Each point is reached from the start by the listed moves, each made once or not at all, plus a little noise. Say if it took an odd or an even number of moves. Then give how often each move was made.
(in the rows, 128 means zero)

Moves:
(1): [203 135  74]
(2): [100 178 115]
Start: [100  94 160]
Points:
[ 99  93 160] => even (0, 0)
[ 72 143 145] => odd (0, 1)
[147 149  95] => even (1, 1)

Moves:
(1): [178 145 106 120 135 133 129 123]
(2): [105 199 123 159 144  97 120 154]
(3): [143 144 172 124 108 110 119 123]
(4): [139 117 133 181 123 141 127 124]
(5): [132 115 156 130 197 129 118 127]
(6): [124 156 147 107 126 195 135 132]
(7): [130 132 141 139 135 131 214 137]
(8): [144 126 129 125 126 130 127 179]
Start: [110  79  97 119 120 145 129 146]
Points:
[153 197 102 128 150 188 209 231] => odd (1, 1, 0, 0, 0, 1, 1, 1)
[128 172 191 175 180 178 111 219] => even (0, 1, 1, 1, 1, 1, 0, 1)
[ 89 150  87 151 132 115 124 174] => odd (0, 1, 0, 0, 0, 0, 0, 0)
[160 154  98 143 211 119 109 213] => even (1, 1, 0, 0, 1, 0, 0, 1)
[193 130 177  94 179 210 200 195] => even (1, 0, 1, 0, 1, 1, 1, 1)

Moves:
(1): [175 142 136 149 138 145 129 131 135 130 137 129 133 132]
(2): [119 173 127 125 129 134 132 129 133 132 126 118 147 107]
(3): [125 141 184  99 118 131 109 114 122 117 130 152 124 121]
(4): [102 130 148 192 150 114 123 122 116 139 124 130 133 128]
(5): [125 129 121 113 175 132 121 123 126 131 115 128 131 129]
(6): [103 126 126 144 121 204 111 134 140 101 119 130 142 130]
(7): [127 118 135 140 133 129 184 121 134 111 126 138 131 128]
(8): [125 122 125 114 125 128 131 181 127 140 126 143 128 114]
(9): [120 125 138 132 129 127 128 129 173 137 138 122 122 130]
(10): [122 126 129 117 124 151 139 112 119 166 139 140 127 137]
(11): [118 130 131 126 139 125 117 127 118 127 175 134 128 130]
(12): [128 127 108 136 129 121 121 121 135 121 123 169 131 117]
Start: [104 113 151 122 137 138 140 169 121 121 137 152 104 122]
Points:
[ 94 132 228 118 137 249 106 149 154 135 206 193 109 135] => even (1, 0, 1, 0, 0, 1, 0, 0, 1, 1, 1, 0)
[ 32 154 209 174 162 197 145 196 124  86 160 237 146  76] => even (0, 1, 1, 1, 0, 1, 1, 1, 0, 0, 1, 1)
[ 25 148 173 220 170 191 160 153 174  97 170 199 147  93] => odd (0, 1, 0, 1, 0, 1, 1, 0, 1, 0, 1, 1)
[137 179 207  99 135 165 132 213 125 130 144 184 124  88] => even (1, 1, 1, 0, 0, 0, 0, 1, 0, 0, 0, 0)

Moves:
(1): [201 125 143 154 123 138 128 154 126 135 146 138 131 124 118 127 140 158
 137 127 127 108]
(2): [125 186 121 127 112 136 136 127 132 128 127 144 125 100 117 131 137 128
 126 116 133 152]
(3): [113 129 195 111 134 123 102 114 135 129 136 119 131 122 140 145 123 124
 135 121 125 115]
(4): [100 134 145 221 149 144 144 114 137 131 130 133 138 120 123 124 131 128
 127 132 123 123]
(5): [137 147 116 114 200 124 126 138 143  97 105 123 130 118 133 123 104 125
 122 126 121 127]
(6): [111 122 139 111 137 196 133 136 127 128 119 134 120 128 136 118 137 124
 117 138 129 134]
(7): [134 115 146 120 141 121 188 143 118 134 157 112 111 143 117 116 118 143
 112 124 131 130]
(8): [ 94 123 137 136 123 109 124 192 125 132 117 127 128 122 140 151 130 126
 112 146 123 135]
(9): [141 123 129 119 114 122 137 121 197 133 120 143 120 138 125 143 117 118
 134 137 150 114]
(10): [126 123 111 123 154 120 123 141 129 194 116 122 122 126 139 138 135 130
 131 129 131 122]
(11): [131 123 127 128 153 129 117 121 140 129 180 149 137 118 132 138 119 130
 116 124 131 131]
(12): [119 132 140 124 128 126 123 128 113 133 107 186 141 141 132 122 111 148
 127 132 136 119]
(13): [131 123 128 112 125 139 134 125 128 133 133 124 168 139 128 140 133 134
 127 120 114 133]
(14): [132 147 122 131 133 134 116 130 133 130 133 125 120 183 118 136 129 134
 137 132 128 142]
(15): [154 135 120 125 123 119 142 121 123 137 137 126 135 131 214 127 138 120
 123 140 121 149]
(16): [131 129 113 130 129 123 133 114 112 124 123 130 118 126 131 176 112 142
 134 132 124 117]
(17): [106 135 129 121 137 117 146 133 128 116 137 154 130 136 132 140 203 139
 116 127 109 112]
(18): [115 122 130 136 124 122 123 123 147 127 123 106 128 126 131 109 128 186
 140 158 128 119]
(19): [116 123 120 122 131 130 134 140 118 124 136 136 124 130 126 127 130 120
 179 126 131 139]
(20): [136 150 131 119 132 120 136 121 112 133 129 140 140 123 114 129 123 121
 137 201 107 122]
Start: [126 152 140 108 108 102 117 145 113 133 107 114 142 103 123 117 158 112
 133 125 106 166]
Points:
[103 149 208  40 145 156 126 132 107 130 185 155 189 110 238 154 242 109
 149 126  74 176] => odd (0, 0, 1, 0, 0, 1, 0, 0, 0, 0, 1, 0, 1, 0, 1, 0, 1, 0, 1, 0)
[ 46 209 215 131 207 177 176 133 100 211 176 212 164 148 133 207 214 176
  98 117  93 157] => even (0, 1, 1, 1, 0, 1, 1, 0, 0, 1, 1, 1, 1, 1, 0, 1, 1, 0, 0, 0)
[171 209 234 186 209 105 125 151 124 108 115 199 174 153 210 137 216 168
 136 141  73 141] => even (1, 0, 1, 1, 1, 0, 0, 0, 0, 0, 0, 1, 0, 1, 1, 0, 1, 0, 0, 0)
[181 135 249 148 133 185 204 167 168 175 168 126 174 127 197 138 173 122
 174 137 105 163] => odd (1, 0, 1, 1, 0, 1, 1, 0, 1, 0, 0, 0, 1, 0, 1, 0, 0, 0, 1, 0)
[152 211 211 178 197  92 179 238 209 209 132 102 120 120 192 143 154 189
 176 174 113 176] => odd (1, 1, 1, 1, 1, 0, 1, 1, 1, 1, 0, 0, 0, 1, 1, 0, 0, 1, 1, 0)
[110 185 198  56 212  77  95 142 133 184  66 143 209 102 142 115 115 185
 166 221  71 128] => odd (0, 0, 1, 0, 1, 0, 0, 0, 0, 1, 0, 1, 1, 0, 0, 0, 0, 1, 0, 1)

Moves:
(1): [159 122 126 130 118 129 127 128 131 122 116 122 121 129 130 116 130 132
 119 120 125 130 120 134 126 136]
(2): [135 170 136 116 129 135 128 125 133 130 126 137 139 133 127 122 122 124
 132 124 112 116 124 127 126 148]
(3): [119 118 171 123 129 131 128 112 121 117 123 131 129 124 134 129 124 136
 124 126 140 137 142 133 128 135]
(4): [125 133 135 167 136 105 151 122 127 110 145 126 135 125 131 139 126 133
 121 125 125 110 125 125 126 133]
(5): [151 134 122 127 170 126 127 121 122 126 121 137 133 112 112 137 141 130
 129 127 132 136 132 118 134 120]
(6): [127 125 138 146 141 173 132 142 130 138 128 135 126 132 128 122 117 138
 142 130 138 119 135 128 123 126]
(7): [132 126 124 110 123 133 167 122 131 134 129 117 129 133 120 128 125 123
 127 131 118 125 130 135 131 125]
(8): [132 135 136 130 138 112 133 163 142 134 117 119 137 130 134 117 139 121
 129 135 126 133 132 136 119 121]
(9): [129 122 131 128 131 128 119 114 177 129 121 138 120 115 116 130 128 114
 123 129 120 130 127 130 117 121]
(10): [136 134 137 141 126 116 128 118 121 177 135 127 123 135 124 126 133 124
 118 126 111 133 119 138 129 113]
(11): [140 122 136 112 134 125 127 135 130 116 180 135 124 135 123 124 127 132
 131 124 130 118 126 138 117 125]
(12): [128 128 120 128 128 126 140 128 119 121 127 172 124 137 138 127 123 127
 128 131 131 131 133 128 126 120]
(13): [140 125 112 131 122 124 124 126 138 138 137 139 186 140 122 120 130 137
 111 133 134 120 134 115 116 121]
(14): [122 116 129 127 146 122 122 116 131 120 126 125 119 173 126 140 129 123
 143 126 123 131 124 117 119 135]
(15): [120 125 118 122 154 133 132 115 128 132 133 126 134 112 183 132 142 118
 122 120 131 112 118 134 109 131]
(16): [144 134 134 132 118 135 123 138 123 125 126 133 133 127 131 180 121 128
 136 131 120 131 123 135 125 120]
(17): [126 129 123 135 119 133 138 127 131 128 128 141 133 134 120 131 169 143
 136 124 122 125 122 136 126 132]
(18): [128 133 117 122 134 117 125 119 145 134 124 127 121 128 138 131 113 179
 146 123 123 139 129 125 127 116]
(19): [136 121 133 124 128 119 131 123 129 139 123 129 139 121 128 123 127 122
 163 130 135 129 118 130 135 129]
(20): [135 135 127 124 130 129 128 126 139 139 136 125 123 134 134 123 134 134
 118 186 130 126 127 136 133 153]
(21): [135 139 127 129 122 121 131 127 138 134 128 127 120 136 130 136 130 128
 124 119 157 122 139 128 130 131]
(22): [122 145 119 140 130 139 139 113 139 115 150 127 139 132 130 132 124 126
 137 123 139 176 120 124 118 126]
(23): [135 126 121 136 117 136 131 119 132 126 145 125 130 130 138 121 132 124
 140 130 104 131 175 131 136 137]
(24): [120 128 120 138 145 125 118 126 125 119 123 134 139 133 125 127 119 128
 122 118 132 129 126 178 127 129]
Start: [141 136 126 127 120 169 135 143 130 136  72  97 121 112 153 121 102 129
 127 113 157 134 129 126 106 128]
Points:
[159 137 131 211 216 186 187 103 195 115 102 185 234  98 200 115 147 134
 161  99 175 158 177 179  52 114] => even (0, 0, 1, 1, 1, 1, 0, 1, 1, 0, 0, 1, 1, 0, 1, 0, 1, 0, 1, 0, 0, 1, 1, 1)
[183 141 144 191 159 151 145 120 153 167 146 112 124 181 165 179  65 181
 204  89 150 115 161 193  91 111] => odd (0, 0, 0, 1, 0, 1, 0, 0, 0, 1, 1, 0, 0, 1, 0, 1, 0, 1, 1, 0, 1, 0, 1, 1)
[143 164 144 125 178 142 109  61 204 187  69 129 171 164 198 136  92 163
 111  77 159 120 131 173  51 128] => even (0, 1, 1, 0, 0, 0, 0, 0, 1, 1, 0, 0, 1, 1, 1, 0, 0, 1, 0, 0, 1, 0, 0, 1)
[215 133 167 131 131 165 137 106 180 129  36 132 126  84 130 179 149 134
 159  95 188 152 132 147  97 127] => even (1, 0, 1, 0, 1, 0, 0, 0, 1, 0, 0, 0, 0, 0, 0, 1, 1, 0, 1, 0, 1, 0, 0, 0)
[179 125 125 117 161 163 198  49 161 156 150 138 129 176 226 109 133 176
 181 132 132 182 139 221  77 149] => odd (1, 0, 1, 0, 0, 0, 1, 0, 0, 1, 1, 1, 0, 1, 1, 0, 1, 1, 1, 1, 0, 1, 1, 1)
[188 188 107 173 191 154 155  97 185  73 148 208 207 172 115 196 127 136
 140  92 142 149 108 161  43 121] => even (0, 1, 0, 1, 1, 0, 0, 0, 1, 0, 1, 1, 1, 1, 0, 1, 1, 0, 0, 0, 0, 1, 0, 1)
[249 135 170 156 156 188 139 148 166 186 128 125 168 190 148 150 167 166
 136 156 162 132 183 157  75 138] => even (1, 0, 1, 0, 1, 1, 0, 1, 0, 1, 1, 0, 1, 1, 0, 1, 1, 0, 0, 1, 1, 0, 1, 0)

Moves:
(1): [117 114 152 138 122 126 117 122 121 129 124 113 117 136 141 126 134 124
 140 116 107 135 139 107 115 122]
(2): [128 128 128 136 141 111 133 131 130 142 130 130 129 146 132 114 130 142
 121 131 127 137 115 131 144 130]
(3): [125 119 137 121 151 133 121 128 137 105 136 134 139 126 123 123 131 129
 130 131 124 105 132 141 139 124]
(4): [138 138 147 121 140  99 133 140 160 138 133 129 127 135 140 116 116 121
 121 133 116 117 111 121 115 114]
(5): [133 144 131 113 143 132 144 108 139 118 143 141 127 116 144 113 117 131
 134 147 132 113 115 149 123 113]
(6): [115 136 136 132 119 142 135 123 118 133 117 133 135 118 105 111 132 143
 135 108 125 126 131 150 111 147]
(7): [127 156 120  86 159 114  99 130 128  95 121 154 150 110 121 122 104 109
 111 114 162 101 159 164 140 119]
(8): [139 143 141 108 142 132 104 121 131 116 108 141 135 109 123 131 106 129
 123 113 126 126 126 129 170 125]
(9): [105 128 117 113 140 142 122  95 123 103 144 146 159  93 124 128 110 113
 113 131 106 128 147 148 105 128]
(10): [ 97 136 123 120 130 131 109 120 126 120 133 146 127 121 116 155 117 134
 133 117 128 132 127 132 123 133]
(11): [132 117 129 117 127 125 148 135 111 134 129 113 134 135 144 126 113 124
 119 129 121 121 121 115 124 122]
(12): [132 124 106 126 133 132 118 115 118 123 138 142 132  96 115 142 120 141
 135 111 140 124 144 145 142 126]
(13): [131 126 121 144 120 125 148 132 108 125 108  97 116 127 112 142 156 123
 121 125 144 159 110 113 118 124]
(14): [115 112 137 126 135 126 125 126 120 140 123 126 134 116 123 140 150 130
 141 140  95 130 151 137 108 127]
(15): [136 111 138 112 131 118 120 118 145 100  99 146 169 127 154 129  96 117
 112 135 120 115 114 149 121 118]
(16): [113 130 137 116 120 148 125 125 138 123 156 131 152 108 146 128 144 123
 122 123 127 126 132 146 116 124]
(17): [152 142 112 127 145 138 141 142 133 142 142 122 128 138 115 121 136 150
 153 123 125 135 133 134 131 128]
(18): [124 122 122 113 133 119 120 125 126 120 121 125 125 119 127 126 125 133
 126 127 134 131 128 125 131 147]
(19): [133 133 113 132 137 125 113 131 131 124 126 115 126 129 139 132 104 123
 115 127 125 115 119 146 134 125]
(20): [141 118 129 116 120 136 121 134 122 133 124 132 123 133 126 125 128 118
 130 130 116 136 120 125 131 122]
(21): [124 122 134 116 113 133 122 109 134 122 145 120 139 133 115 134 113 135
 115 139 138 139 139 148 121 128]
(22): [135 132 129 137 128 140 156 160 145 155 128 125 120 144 146  99 121 130
 141 152 158 132  94 113 128 113]
(23): [114 127 111 128 108 125 124 122 122 118 121 120 135 121 119 134 138 133
 116 128 118 131 131 125 128 120]
(24): [ 94 117 127 116 130 127 139 127 144 139 127 119 119 142 126 131 146 109
 127 117 111 120 146 129 117 124]
Start: [109 101 123 172 106 141 129 130 116 132 115 139 109 139 138 117 137 128
 137 114 132 139 106  87 101 138]
Points:
[ 24 142 121  76 157 145  63  56 118  70 120 153 145  57 105 133  94 135
 104  37 164 132 145 211 113 135] => even (1, 1, 0, 0, 1, 1, 1, 1, 0, 1, 0, 1, 1, 0, 0, 1, 0, 1, 1, 0, 1, 0, 0, 1)
[  7  72 124 114 131 185  83  71 119  98 138 157 157 100  85 143 115 113
 126 101  50 118 165 192  36 145] => odd (0, 0, 1, 0, 0, 1, 0, 0, 1, 1, 0, 0, 0, 1, 0, 0, 0, 0, 1, 1, 1, 0, 0, 1)
[ 82 136  34  84 149 176 101 126  84  97 123 175 166  62  96 103  49 147
 131  76 153 115 126 174  93 132] => even (0, 0, 0, 0, 0, 1, 1, 0, 1, 1, 1, 1, 0, 0, 0, 0, 1, 1, 1, 1, 0, 1, 1, 0)
[ 83 135 101 140 160 162 175 126 173 140 156 126 108 129  99 104 109 163
 161 107 163 122  72 174  65 101] => even (0, 0, 1, 1, 1, 1, 0, 0, 0, 1, 0, 1, 1, 0, 0, 0, 1, 0, 1, 0, 1, 1, 0, 1)
[ 76  89 137  72 157 190 121 101 192  79 140 167 215  99 156  89  86 118
 122 123 120 116 119 168 101 116] => even (0, 0, 1, 0, 0, 0, 0, 1, 1, 0, 0, 0, 0, 0, 1, 1, 1, 1, 0, 0, 1, 1, 0, 1)
[ 70 112 120  93 156 103 134 109 133  73  68 138 190 104 152 102  62  58
  59  81 111  88 115 169  33 109] => odd (0, 0, 0, 1, 0, 1, 1, 0, 1, 0, 1, 0, 1, 0, 1, 0, 0, 0, 1, 0, 0, 0, 0, 1)

Moves:
(1): [129 124 127 131 100 123 128 120 113 125 140 124 147 133 130 144 132 122
 120 112 123 139 126 130 128]
(2): [121 124 141 126 127 142 131 120 153 143 133 132 128 125 145 127 137 113
 115 138 124 136 125 135 121]
(3): [133 132 130 119 126 146 129 138 144 126 129 133 135 124 142 120 128 136
 130 124 125 132 119 119 119]
(4): [136 148 122 142 125 134 143 131 124 116 140 121 134 127 124 142 103 141
 122 146 152 125 119 120 120]
(5): [105 122 134 144 119 132 126 116 127 128 136 121 136 134 136 119 101 130
 131 120 118 125 116 133 123]
(6): [140 148 147 115 111 141 135 112 138 113 118 112 107 141 109 124 123 141
 129 122 131 143 143 134 125]
(7): [149 111 135  95 129 116 131 125 130 129 135 138 132 141 140 137 126 109
 140 114 137 130 118 122 129]
(8): [141 126 121 134 129 131 122 127 125 114 142 133 129 148 127 129 117 122
 126 138 118 140 120 136 128]
(9): [106 121 102 102 151 130 122 143 146 104 132 147 109 121 112 138 126 136
  93 136 127 125 128 119 115]
(10): [125 129 134 132 141 129 120 138 141 134 125 126 110 148 139 126 117 131
 136 130 120 130 144 126 132]
(11): [130 139 111 120 134 139 117 150 115 152 129 130 105 127 128 124 132 123
 141 140 117 150 119 122 115]
(12): [147 118 131 131 122 124 133 157 111 130 119 129 140 120 124 129 115 134
 112 134 137 118 117 122 150]
(13): [111 155 132 119 115 140 106 118 135 117 121 113 132 153 126 112 113 115
 137 133 141 114 129 118 132]
(14): [124 102 147 133 136 122 110 136 113 113  90 112 131 127 140 135 124 130
 126 125 136 131 144 129 111]
(15): [127 108 145 132 126 139 143 139 143 131 133 137 123 126 125 144 137 132
 128 135 118 137 120 120 124]
(16): [131 127 125 139 117 132 107 128 138 131 142 130 118 142 109 128 126 155
 117 132 148 136 115 130 120]
(17): [117 115 135 142 125 166 123 135 118 132 133 129 133 103 146 138 132 132
 122 121 130 119 136 120 127]
(18): [113 126 131 133 126 135 122 125 128 133 117 127 131 129 143 125 122 137
 138 143 125 131 150 136 129]
(19): [131 125 156 128 123 133  94 121 119 133 130 123 129  96 145 142 134 128
 126 119 123 140 141 131 109]
(20): [125 134 143 130 127 142 125 145 138 127 142 132 133 115 131 122 125 128
 128 125 141 141 127 126 122]
(21): [118 130 125 130 128 132 130 121 133 131 119 136 117 124 122 130 130 138
 130 132 141 146 117 122 139]
(22): [135 119 138 119 127 131 138 124 135 110 154 112 123 127 140 131 135 131
 126 121 119 128 116 124 129]
(23): [138 124 122 139 119 127 127 126 140 115 125 133 127 123 128 121 116 117
 126 136 132 133 139 119 127]
(24): [134  97 125 132 136 125 108 102 126 140 109 105 148 158 103 148 125 141
 130 114 132 153 128 131 142]
Start: [128 114 124 132 132 135 124 101 129 137 141 129 127 155 133 129 123  95
 123 121 124 123 137 158 141]
Points:
[142  89 104 197  81 144  90  52 131 113 176 112 163 222  88 172  51 138
 101 124 162 192  95 158 143] => even (1, 0, 0, 1, 1, 0, 0, 1, 0, 0, 0, 0, 0, 0, 0, 1, 0, 0, 0, 0, 1, 0, 1, 1)
[128 123 127  61 117 197  84 116 148  88 193 114  73 219 152 150  88  85
 116 109 108 163 135 128 129] => even (1, 0, 0, 0, 0, 1, 1, 1, 1, 1, 1, 0, 1, 0, 0, 0, 1, 0, 0, 0, 0, 1, 0, 0)
[ 90 117 152 105 111 192 114  88 216  98 120 133  87 179 124 124 100  89
  96 163 124 147 174 144 122] => odd (0, 1, 0, 0, 0, 1, 0, 0, 1, 0, 0, 0, 1, 0, 1, 0, 0, 1, 0, 0, 0, 0, 1, 0)
[ 43  45 142 148 133 216  27  62 169  94 135  91 124 215 142 150  70 135
  79 137 147 175 127 154 121] => even (0, 1, 0, 0, 1, 0, 0, 1, 1, 0, 0, 0, 1, 1, 0, 1, 1, 1, 0, 0, 1, 1, 0, 1)
[146  45 205  82 112 198  20 122 172  86 108 110 135 201 119 174  73 144
  87 127 167 206 147 136 107] => even (0, 0, 1, 0, 0, 1, 1, 1, 1, 0, 0, 1, 1, 1, 1, 1, 0, 1, 1, 1, 0, 0, 0, 1)
[142 109 115 127  89 246  63 118 191  94 171  96  93 221 109 162  48 147
  56 159 159 216 106 108 130] => odd (1, 1, 1, 1, 0, 1, 0, 1, 1, 1, 1, 1, 1, 0, 0, 1, 1, 0, 0, 0, 1, 1, 1, 1)
[100 103 147 135 130 183  68 138 124 117 112  94 106 208 196 101  50 110
 147 151 110 164 123 138 140] => odd (0, 0, 1, 0, 1, 0, 0, 1, 0, 1, 1, 1, 1, 1, 0, 0, 0, 1, 0, 0, 1, 1, 0, 0)
[114  75 211 132  97 222  55  75 218  51 164  71 132 204 161 174  38 112
  75 120 125 219 147 131  76] => odd (1, 1, 1, 1, 1, 1, 0, 1, 1, 1, 0, 0, 1, 1, 1, 0, 0, 0, 1, 1, 0, 1, 1, 1)
[146  81 199 152 107 249  44 113 168 159 180 107 109 194 153 177  51 166
 150 129 143 239 131 142  90] => odd (0, 0, 1, 1, 1, 1, 1, 1, 0, 1, 1, 0, 0, 0, 1, 1, 1, 1, 1, 1, 0, 0, 0, 1)
[ 89  42 151 101 136 176  46  60 197 149 144 143 128 168 150 160  98 135
  92 109 147 200 117 155 101] => even (0, 1, 1, 0, 1, 0, 1, 0, 1, 0, 0, 0, 0, 0, 0, 1, 0, 1, 1, 0, 1, 0, 0, 1)
